Each row of a before or after table is a point. One or more steps were done to the points. Then noise was added and the rows were shuffled. The steps act on columns, c1 being the first. Write out the steps. A step turns or swaps two columns, mirrors them in a line or flattens them onto one, adds a multiple of one to another, or multiplies or shifts one. Angles are multiples of 10 degrees, from the lower column toward the higher: turns from -170 to 170, lines from 10 to 170 but not 90. Use the fewest steps. Two steps may share a column if one is a turn and the other turns, adds or multiplies; they go together, in the order done. Otherwise the lowest column goes first.
In the rows, zero is written as 128.

Before:
[[130 141 110]
 [108 151 152]
 [130 144 100]
 [117 144 128]
 [174 106  88]
 [140 162 113]
 [122 112  99]
 [150  83  76]]
After (8 x 3):
[[ 99  96 122]
 [114 195 139]
 [128 160 117]
 [ 87  82 175]
 [ 77  37 150]
 [111 154 130]
 [101 161 129]
 [152 173 108]]
Steps: swap c1 and c3; multiply c2 by 2

Before, 8 rows:
[[126 136  91 117 122 170 134 143 142]
 [121 112 126 111 131 119 129 147 162]
 [126 131 128  88 147 134 137 129 127]
 [120 138 122 135 126 118 106 146 134]
 [123 136 118 115 157 150 137 148 150]
 [144 132 126 148 121 134 147 144 141]
 [130 107 107 134 124 126  84 126 161]
 [125 124 120 141 131 121 142 141  77]]
After (8 x 9):
[[127 155 131 143 131 113 147 112  77]
 [123 144 111 110 134 102 135 110 162]
 [119 167 128 134 126  91 117 110 133]
 [127 166  87 115 120 246  91 114 142]
 [130 136 114 133 125 108  86 130 163]
 [146 164 141 147 122 151 142 110 143]
 [123 168 109 113 156 193 114 109 148]
 [127 159 101  91 147 150 132 129 125]]
Steps: shift c2 by 30; add 0.7 times c4 to c3; multiply c6 by 3; turn c6 and c7 by -20 degrees; multiply c8 by -1

Before (13 x 14):
[[ 60 114 118 142 165 115 161  95 122 144 101 107 152 169]
 [ 94 127 152 170 137  68 133 136 128 135  90  93 148 135]
 [165 141  91  89  87 113 117 133 111 115 131 131 166 110]
 [167 104 132  90 132  85 151 143 112 128 120 163 134 129]
 [164 119 108 119 110 101 122  98 127 115 130 110 102 104]
 [102  96 188  95 159 105 160 110 131 210 153  70 153 155]
 [ 83 102 126 132 163 116 137 135 166 142  76  81 143 119]
 [161 139 134  99 131  93 143  89 156 124 132 144 166 108]
 [ 74 131 128 160 150 127 149 146 160 138 137 114 133 152]
 [ 65 126 107 156 215 103 153 133 127 133 134  83 158 134]
 [ 90  61 154 128 146 106 150 108 129 163 157 112 172 122]
 [ 31 125 128 139 168  97 131 140 147  72 111  76 134 153]
 [164 135 159 100 109 128 148 114  99 122 115 140 138  79]]
After (13 x 14):
[[ 64 130 101 151  49  78 170 132 129 130 135 155  88 135]
 [ 91 106 124 129  93 107 176 140 165 135  77 138 110 147]
 [ 87  90 152 135 116  84 141 120 127 165 157 149 105 182]
 [164 117 139  90 125  40  95 140 114 122 121 151 123 152]
 [ 85 150 121 159 108 128 144 148 161 132 141 149 118 135]
 [156  89 165 102 145 130 115 114  99 123 117 148 135  97]
 [170 115 135 100 130  60 111  89 157 135 130 142 111 107]
 [ 38 147 126 141  93  67 179 123 146  70 111 132 114 143]
 [ 93 135 144 172 119   8 161 136 127 130  88 135 118 134]
 [164  95 113 114 141  71 148  94 127 126 132 117 144 125]
 [104 136 191 108 103  80 183 141 131 209 153 160 107 171]
 [161 120 100  82 172 101 125 128 111 114 134 117 130 110]
 [ 54 154 120 139  97 100 148 103 119 154  99 161 109 162]]
Steps: add 0.3 times c9 to c1; turn c2 and c14 by -60 degrees; turn c3 and c4 by 10 degrees; multiply c13 by 0.4; turn c5 and c13 by -160 degrees; multiply c6 by 2; turn c7 and c12 by 90 degrees; turn c8 and c10 by -20 degrees

Before, 11 rows:
[[138 132 105 108 107 157 145 136 154 174  94  62 105 123  75 109 168 102
  125 129 122 153 120  79]
 [217 140  91 139 116 158 151 135 132 110 154 198 129 119 174 132 129 111
  108 150 141 135  64 108]
 [141  66 126  98 134 181 123 118 122 141 147  47 137 102 169 146 144 149
   60 141 118 137 163 159]
 [145  80 103 149 130  96 126  62 139 111 127 130  92 166 156 133  96 119
  148 142 130 128 128 141]
 [160 115 119 122 154 136 131 175 162 137 135  91 138  92 148 114 139 131
  121 142 154 132 189  59]
 [161 138 102  85  95 141 172 108 125  89 119 112 175 152 136 126 100 151
   88 143 139  93  86 130]
 [112 110 134 131 138 118 117 126  88 143 127 135 144 128 146 121 119 124
   64 120 134  47  80 110]
 [158 144  99 110 117 100  97 151 148 158 141 118 153 120 144 115  88 157
   86 156 112 201 105 135]
 [175 162 143 109 104 125 137 102 166 160 148 105 151 152 129  98  97  90
  119 101 142 189 127 106]
 [138 150 145 132 203 113 105  82 125 112 153 208 103 111 147 164 173 133
   67 133 129 115 121  96]
 [152  85 124 116 149 121 113 107 160 123 106 145 145 112 144  60  72  86
   94 129 176 144  94 167]]
After (11 x 24):
[[130  83 128 119 149  90 117 103 155 122  88 146 150 155 148  60  73 157
   94 135 177 146  95  16]
 [127  67 120 117 139 131 126 114 122 136 130  48 138  83 169 145 144  69
   60 154 122 136 160  42]
 [119  85 115 153 132 127 127  63 140  99 152 133  88 156 159 136  92 166
  140 114 131 129 124  83]
 [ 98 131  82 112 109  93 147 138 153 158  84  66 105 175  74 108 169 109
  125 148 123 158 120 223]
 [ 42 139 106 146 117 104 147 135 134  91 157 201 132  82 175 131 122 102
  109 128 139 131  66  60]
 [ 60 114 118 126 148 127 128 174 159 127 111  89 138  99 152 116 141 120
  119 138 147 129 191 236]
 [106 141 127 108  96 141 170 112 125  78 132 109 175 156 131 121  93 109
   87 169 138  91  82  84]
 [ 75 155 127 104 103  97 141 104 168 168 168 109 153 112 124  96 105 143
  121 135 140 187 126 116]
 [103 146  84 129 111 167 103 153 146 140 137 112 154 101 141 114  90 141
   86 154 113 204 109  78]
 [131 111 123 121 136 131 119 125  92 151 132 136 146 129 149 117 119 142
   62 120 137  48  82 190]
 [115 151 147 131 204 138 101  78 125 124 148 214 102  77 146 169 170 144
   66 129 126 110 122 186]]
Steps: turn c1 and c24 by -150 degrees; multiply c24 by 2.5; turn c3 and c10 by 30 degrees; multiply c20 by 0.7; turn c4 and c20 by -50 degrees; turn c6 and c18 by -110 degrees; multiply c11 by 2; turn c11 and c14 by -50 degrees

Before, 11 rows:
[[159 118 121 176 140  81  36 109 121 146 145 120  85 113  77  76 171  79
  138 182 102 131 107 147 110  70  93 120 139 122 121 153 124 147 107 143
  133  95 153 108 146 169 142  99 111 191 140  57  91  99 135 133 149 144
  156  86  93 125 123 158 120 135 121 102]
 [183  76 181 182 149 124  56 165 147 118 146  78 164 164 165  89  73 188
   98 178 141 163 136 105  96 154 129 146  87 190 178 138 122  59 140 134
   72 166 141 148 116 100 105 134 151 165 108 133  81 187 101 130 131 112
  142  82 151 137 109 135 134 163 113  96]
 [116 137 125 112  87 125 149 163  69 214 177 141 118 100 123 152 107 129
  133 113 158 156 112 101 156  96 130  86  94 135 174 133 160 149 133 188
  148 157  79  91 181 144 124 138  88 113  88 115 141 133 163  89  53 118
  177 127 134  82  78 178 140 118 164 174]
 [100 104 108 166 167  72 128 145 137 118 129  82 103 153  92  95 141 105
  171 138 125  95 144 160  85  85 166 152 146 190 160 114  74 133 144  90
  140 121 134 162 129 144 115 122 122 127 110  88  92 121 115 183 133 169
  155  85 116 140  97 141 148  80 114 122]
 [107  78 139 163 102 151 112 209 130 125 108 129 155 128 129 121  94 175
  125 138 182 152 156  93 127 145 158 119  60 146 199  88 149  91 177 144
   88 157 135 172 122  79  58 157 147 124  89 113  89 183 105 132 147  88
  138 117 154 154 131 154 134 182 129 106]
 [125 110 125 133 116 128 137 129  85 202 150 139  85  80 114 150  95 132
  142 120 141 163  82  84 186 147 133  75 138 115 151 134 169 135 170 179
  127 194 100 105 184 126 126 109 111 110 113 105 158 133 174  73 105 121
  131 127 124 113  75 130 106 147 185 195]
 [164 140 110 132 151  82  91 125 117 140 175 113  82 155 110 107 157 111
  149 189 139 122 107 129 131  60  99  87 131 112 123 193 139 143 141 123
  166 181 132 117 168 166 148  91 115 134 139  62 103  78 123 156 135 113
  165  95  74 108  93 155 135 141 131 128]
 [103  84 147 130  96 145 157 169  98 181 182 146 123  87 158 160 115 148
  144  87 155 120  79 118 168 155 179  83  90 145 173 104 171 126 124 167
  131 173  72  89 138 138  83 144 112  98  99  95 153 114 148 118  80 107
  117 169 124  78  99 161 102 159 163 150]
 [157 121 119 204 164  79  91 120 140 124 155 104  85 131 104 110 151 115
  187 170 144 121 136 142 109  88 111 148 140 122 186 184 115 155 123 150
  140 139 148  95 113 150 150 118 122 158 110  88  81 105 112 166 164 161
  165  37  98 123 135 130 145 130 106 104]
 [122 132 143 184 148  69  93  76 164 143 139  96  97 175  68 104 179 120
  173 153 121 104 113 125  84  86 113 143 125 153 137 172 150 143 114 115
  140 113 148 158 147 170 134 113 157 164  93 114  87 122  88 185 140 157
  161  61 106 124  90 141 138 120 118  80]
 [135  96 169 170 114 118 130 196 139 134 154 130 173 122 116 150  82 157
  140 126 150 141 125  81 147 134 168 121  93 160 185  89 159  79 165 140
   95 156 108 145 123 108  87 192 118 113 112 156 121 152 111 120 103  70
   97 151 173 123 149 146 164 144 157 169]]
After, 11 rows:
[[128 107 158 135 116 126 141 117  85 199 149 143  84  83 113 154  93 128
  143 115 148 167  83  81 184 148 134  81 135 117 153 135 166 138 170 184
  132 195  91 100 179 105 127 107 109 128 111 112 157 134 181  71 112 120
  125 124 117 105  78 114  99 149 184 197]
 [133  95  83 174 116 119 124 184 135 132 155 128 170 122 120 150  88 157
  133 128 153 137 127  75 139 139 168 122  88 165 184  89 165  77 161 144
   82 149 113 143 117 101  90 196 121 138 108 108 122 150 108 119 100  75
   99 151 173 125 155  76 159 142 154 171]
 [163 117 191 183 149  81  37 140 124 153 148 115  86 113  77  74 163  74
  135 182 100 131  97 148 104  78  88 116 140 120 116 158 128 145 108 139
  128  97 156 103 144 175 141  99 107  74 136 102  85  95 132 132 153 147
  151  85  92 130 128 160 117 133 114  93]
 [111  78 132 164 103 147 109 198 129 128 114 129 162 131 125 121  93 177
  129 137 184 163 154  96 128 141 155 119  65 144 204  93 150  92 179 142
   89 163 141 175 124  79  61 156 153 136  92 107  98 181 106 128 135  84
  145 120 154 160 128  75 128 180 129 101]
 [183  75 100 180 148 122  59 174 144 120 152  75 166 159 164  89  75 187
  104 178 141 166 135 100  97 163 131 155  92 194 173 142 120  63 143 123
   73 166 144 148 117 109 104 143 155 110 109  80  74 189  99 128 127 113
  145  83 145 137 113 137 132 165 118  99]
 [129 131 135 186 142  64  94 103 168 149 148  91  95 177  72 108 182 123
  170 153 114 108 107 124  71  86 109 136 119 155 137 172 148 152 120 110
  142 111 149 157 147 164 131 106 150  81 102 104  77 127  83 182 132 163
  154  52 104 120  83 161 143 117 117  85]
 [171 144 193 141 152  82  86 124 113 135 175 118  86 155 118 104 158 106
  146 189 132 122 107 130 134  62 104  81 134 113 123 196 140 142 146 120
  161 172 131 121 174 162 151  92 114 101 141 115 111  78 123 154 133 117
  161  91  78 110  89 117 140 141 128 130]
 [164 119 172 206 157  77  98 128 138 121 160 104  85 132 106 111 155 115
  189 172 139 124 126 140 114  86 103 142 141 125 189 182 113 150 127 155
  141 142 143  89 115 147 156 111 113 104 104 115  76 103 115 164 168 170
  166  36  95 127 131 147 154 136 102 109]
 [116 132 142 113  78 124 152 156  69 203 180 143 115 102 120 151 108 127
  134 118 156 152  96 101 160 102 131  83  94 133 173 133 161 148 131 187
  146 154  80  91 184 116 126 136  87 114  92 125 141 131 165  84  50 122
  168 126 133  80  75  70 130 119 158 177]
 [ 97 113 174 165 165  70 122 148 141 126 122  83 104 153  87  90 146 102
  172 140 122  87 139 155  90  85 154 150 140 188 159 115  69 129 150  92
  133 123 132 160 130 150 119 132 124 126 110 126  97 119 117 182 135 175
  159  88 116 146  98 119 149  89 116 130]
 [105  77 135 124  95 146 160 147 106 184 182 142 121  81 162 169 115 150
  147  96 156 119  89 120 174 156 177  72  91 146 173 102 174 130 118 174
  127 171  74  89 132 120  77 149 115 135  99  95 152 107 145 123  80 108
  109 165 126  71 109  69 105 158 166 157]]
Steps: mirror c3 and c48 in the line at 120 degrees; turn c8 and c46 by -30 degrees; turn c46 and c60 by 130 degrees; add -0.3 times c10 to c42; turn c23 and c55 by 10 degrees
